Every row gives one point. Each copy is the shape, with its points in the same order, turned, moved and blurred by noise. Is it also mirrored, or only turned?
(in the rows, 128 means zero)

Shape (9 x 3):
134 119 118

123 125 145

143 124 7

137 121 141

103 120 148

144 127 146

73 155 138

136 158 132

123 144 100
Copy 1:
144 112 140

127 93 131

180 214 162

139 91 134

103 95 136

144 85 126

76 120 111

138 108 99

135 139 122
Copy 1 is: mirrored
Copy 2 (9 x 3):
143 132 123

117 116 119

226 200 89

126 121 133

118 100 105

118 127 137

100 119 66

108 154 118

138 153 98
Copy 2 is: only turned
Copy 3 (9 x 3):
140 132 147

142 113 128

94 226 205

144 129 137

120 104 136

154 126 126

79 108 112

140 147 112

114 161 147
Copy 3 is: mirrored
Copy 4, 9 rows:
124 108 127

116 131 109

190 64 209

111 118 112

128 147 107

99 114 109

128 175 133

95 128 138

126 121 156
Copy 4 is: only turned

Shape (9 x 4):
63 82 96 131

129 114 160 141

161 104 140 146

113 184 154 143

51 208 154 112

154 105 89 181

98 91 109 116

126 114 100 46

95 140 89 97
Copy 1, 9 rows:
175 140 161 194

109 113 138 132

106 145 125 114

116 66 88 148

161 18 96 178

110 183 97 157

167 137 152 153

211 121 132 96

193 114 108 153
Copy 1 is: only turned
Copy 2 (9 x 4):
176 130 62 118

157 140 151 159

162 151 176 126

86 156 143 168

55 126 90 198

169 199 135 94

165 114 104 115

118 76 124 85

109 112 91 107
Copy 2 is: only turned
Copy 3 (9 x 4):
56 117 102 114

145 92 153 109

146 125 178 101

182 107 113 148

177 91 46 140

110 157 180 141

93 130 124 99

128 171 98 50

123 157 81 110
Copy 3 is: mirrored

Shape:
172 144 104 146 118 175

137 141 131 173 150 115

137 134 162 73 163 53

138 115 110 63 162 52

161 127 105 160 105 155

150 163 128 142 92 181

175 102 97 124 158 49

128 103 129 169 82 163

115 148 174 183 204 147

151 133 101 122 116 188

163 78 125 78 171 86

112 121 87 84 166 81
Copy 1 (12 x 6):
126 124 90 145 139 149

120 153 151 110 124 139

153 128 214 153 60 111

125 105 190 144 27 123

112 119 102 139 147 141

133 130 73 146 162 109

83 121 190 134 65 156

112 90 124 115 177 108

172 179 170 83 159 178

147 107 70 135 119 135

133 94 183 152 65 168

126 108 163 106 37 127
Copy 1 is: mirrored
Copy 2 (12 x 6):
159 101 136 147 151 104

103 147 124 106 149 118

127 146 149 14 89 161

148 134 113 38 66 179

128 98 136 151 139 116

150 118 181 157 141 91

118 96 79 54 97 155

97 104 168 167 143 141

112 194 135 91 205 126

171 109 154 162 140 131

152 102 118 45 116 196

153 149 108 80 77 182
Copy 2 is: only turned
Copy 3, 12 rows:
76 145 87 161 137 140

116 88 106 154 161 135

123 99 187 74 153 71

135 140 155 75 179 55

98 150 95 169 144 155

83 140 98 161 95 146

131 131 150 129 221 88

137 144 94 152 116 185

88 27 84 113 152 155

80 163 80 137 121 138

115 153 148 63 196 105

136 134 110 89 176 61
Copy 3 is: only turned
Copy 4:
100 119 134 71 101 113

63 130 112 130 142 111

158 155 123 196 166 97

158 177 105 199 117 73

82 140 140 83 93 123

103 129 124 63 128 152

93 178 147 186 112 57

67 128 140 105 91 181

60 48 104 130 178 115

124 111 113 73 94 126

142 125 129 202 92 74

132 163 71 178 111 83
Copy 4 is: mirrored
